Each row is a point. Two turns around zero, p and q, are shown by what they do to some points. Write where each new point lands after one turn and then the other. Backwards means that the second turn is done in reverse. Each puzzle has new turns, and all numbers are rounded.

Turn p:
[-24  45 -22] => [-34  29 -33]
[ -3 -20  35] => [ 9  1 39]
[ 14 -31 -23] => [ 10 -39  -8]
[  0 -50  12] => [  9 -37  35]
[ 2 42 20] => [ 3 46 -5]
[ 11  15 -21] => [  3   2 -28]
Turn q:
[-29  -1 -21] => [-35  -7  -1]
[42 43 18] => [ 38  48 -13]
[-14 -26  18] => [  2 -23  26]
[ 28   8 -35] => [  4   3 -45]
[-26 -24  21] => [ -7 -22  34]
Where do these land?
p, then q: [ 26 -15  16] => [34 -1 -6]
q, then p: [-26  -9  13] => [-5  7 29]
p, then q: [ 14  76 -38] => [-51  31 -63]
q, then p backwards: [ 22 -10  12] => [26 -8  3]
q, then p: [-17 -23 -14] => [-14 -22  19]
p, then q backwards: [-19 -18  12] => [-25  -9  12]

Turn p:
[-38  32  15 -24  13  -7] => [-37  38  17 -15   6  -9]
[25 21 12 -1 27  2] => [19 35 -2 14 -6 12]
[-31  41 -40 -29  29 -65] => [-26  55 -45 -40  21 -49]
[-31 -13 -57  26  35   5] => [-19 -11 -33  41  32 -46]
[ 39 -22  10  27 -64  52] => [ 14 -67   9  19 -47  48]
[ -8 -12  12  30   3 -21] => [ 18  -7  16   0  -5 -32]
[ 45 -48  49 -30 -43  35] => [ 32 -43  38 -19   0  78]
Turn q:
[ 20 -17 -19 -33   9 -28] => [ 29 -17  26 -28  -8 -18]
[ 43 -20  22 -72 -17 -45] => [ 31  -2  75 -53 -24  16]
[  2  22 -32  -4   0  53] => [  8   2 -50 -20  35  11]
[-54 -26  41  50   2  18] => [-62 -19 -18  54 -20  15]
[-34  41  21  28   1   3] => [-43  36 -12  23  11  -9]
[-34  -8  13  16  22  18] => [-38 -20 -13  19  10  -3]
[ 55 -14  -6 -42  21 -57] => [ 53 -11  68 -24  -1 -23]
[ 60  24 -41  27 -12  59] => [ 63  17 -55   9  43  31]
[-58   0   1  30 -26 -20] => [-42  15 -23  18 -45 -21]
Where do these land?
q, then p backwards: [-50 -37 -63 -37 -24  13] => [  7  10 -45   4 -74 -48]
p, then q: [ 31   8 -23  48  22  34] => [ 35  14 -33  52 -18  -2]
p, then q backwards: [ 50  21 -16  -2 -12  12] => [  8 -17 -11  20 -46  23]
q, then p backwards: [-51 -33   8 -50  26  24] => [-45 -21 -19 -24 -64   2]
p, then q: [-18  -9  31   9  24  40] => [-30   5   7  47  12  17]
q, then p: [-14  66  32  38 -39 -41] => [-40  43   3  -2 -77 -30]
q, then p: [ 32 -18  -1 -26  38 -42] => [ 53  11  38 -26   8  13]
p, then q: [ 20   2  31  20 -35 -41] => [ 26  14  32 -33 -23  35]
